Each row is a point. A path goes straight from each point to the next, and from the last back to the first. The post is the endless flat space through its rows: a point in 2 columns, a line in 3, a plane in 4, and so on, so that a path can go around it. Count how often the path circles the post. Going back the other way cancels.

Post, 2 rows:
[[  0  14 -35]
 [-20  15  12]]
Path, 30 rows:
[[ -8  25  17]
 [ 14  -6   4]
 [  6  -6 -42]
 [  4  -7 -11]
 [ -1  11  47]
 [  3  47 -56]
 [-46  38   7]
 [-21  19 -64]
 [-17  37 -38]
 [  0  34  20]
 [ 13  -7   4]
 [-12 -22  28]
 [-13  11 -50]
 [-49  49 -14]
 [-11  37  -5]
 [ 25  10  -5]
 [-11 -12  39]
 [-25   5 -23]
 [-32  31  -4]
 [ 15  57 -82]
 [  3  20  27]
 [-10 -20  38]
 [-22 -16 -13]
 [-36  24  11]
 [-28  52   0]
 [ 20  22   7]
 [ 23  -4 -44]
 [ -5   2 -26]
 [-41  14 -42]
 [-27  51 -12]]
Times around: 4

Post (5 x 6):
[[  9  -4 -43  13   3 -59]
 [  1 -38  46 -23 -39  43]
 [ -1  17 -37  35   8  34]
 [-20   2 -21  18  22  13]
 [ -9 -18   5  34 -10 -11]]
Path, 27 rows:
[[  0 -50  17  54 -44  18]
 [  0 -37 -37  38 -14  25]
 [ 35   6 -40  27  -8  12]
 [ -2  25   1  24  25  31]
 [  4  39 -11  55  -4   5]
 [ -4  10 -42 -16 -33  -1]
 [-30 -50 -19   8   0 -18]
 [ -2 -45 -34   3 -33 -15]
 [ -8 -56  -9  21  18  30]
 [ 36 -44   2   1 -12 -65]
 [ 10 -30  24  -3   2 -30]
 [ 19  48 -63  -1  35 -23]
 [-37   0  28  21 -17 -20]
 [-42 -15 -38  12  21 -57]
 [-43 -46 -20  36   4   5]
 [ 25 -34 -24 -25   1  -2]
 [ 14  -6  16  32 -14  36]
 [ 25  22  -3  -1  -3 -36]
 [-24  12  16 -16   0  48]
 [-13 -20   6  21 -26  44]
 [-44 -51  37   5   2  62]
 [ 34 -34 -34  26 -14  -9]
 [ 48 -29  39  36 -36 -29]
 [ -9   9 -12  26  14 -10]
 [ -7  -2   1  44 -19  -8]
 [-21  27 -32  13  24  27]
 [ 16 -32  -8 -29 -41 -42]]
Times around: 4

Post, 8 rows:
[[ -6  15  11 -18  12   2  -6  29 -18]
 [ 16 -31 -21  31 -23  23  19   8  22]
 [-22 -35   2  22  19   4  47  -6  26]
 [ 23 -10 -17   4  11  -5 -41   2  22]
 [-12 -11  -1  40  14 -10  43  11   1]
 [-37 -16  20  16  -6 -20  13  -4  22]
 [-54  -3  46  -2  40 -12 -16   8 -55]
 [ 60  -1 -16  18 -27  20  35 -16  -9]]
Path (30 x 9):
[[ -4 -27   6   1  38  34  44  31 -32]
 [  9 -66 -10  34  52   8   8   7  45]
 [-30 -38  13  -5  -8  -1  46  37   0]
 [  8 -17   1   5 -95  28  54 -20 -42]
 [-17   6  -9 -10 -43  21  65 -20   8]
 [ 13  16 -16  37   9  24  18  24 -11]
 [ 26  -5  13  19   1  41  55   5   9]
 [-18 -53  10  49  49 -11   7  22  -5]
 [ 26 -52 -37   7  15  12  55  20   9]
 [-41  -9   1  -3 -16 -46   8  -6  38]
 [-55 -10  47   5  21 -26 -32 -58   2]
 [-11  13  32  39   8   5  42 -11 -13]
 [-18 -30   4  33  15  -2  20  29  34]
 [ 22 -38  -1  25  22 -17  13 -27  12]
 [  2 -63 -12  -7  21 -42 -36 -49  26]
 [-19 -35 -19  -4 -20  22 -43 -21   2]
 [ 30  -4 -35  20 -12  -5  10 -12 -39]
 [-15 -25  19   2   2 -51  10  -9  38]
 [ 49 -14 -20  27  38   4  -2  19  -3]
 [  6   2   3  12  -4  49  68  46 -18]
 [  2   4  37   9  10  -2   0   2  18]
 [  4 -17  16  16  -3 -44  39  26   7]
 [  5   1  10  25 -29  -5  61  38 -57]
 [-12  -8  35 -23  13 -34  34  13  49]
 [-23  -8  27  37  18 -41 -26 -19   9]
 [ 19 -29  39  -8  25  -1  18  -7 -42]
 [-13  19  14 -60 -11   1  36  74 -19]
 [-33 -31  12  -7 -40  -5   7 -19 -37]
 [-64  21  25 -21  -5 -11  13  60 -19]
 [-29 -26  13 -19  74  11  60  21 -32]]
Times around: 2
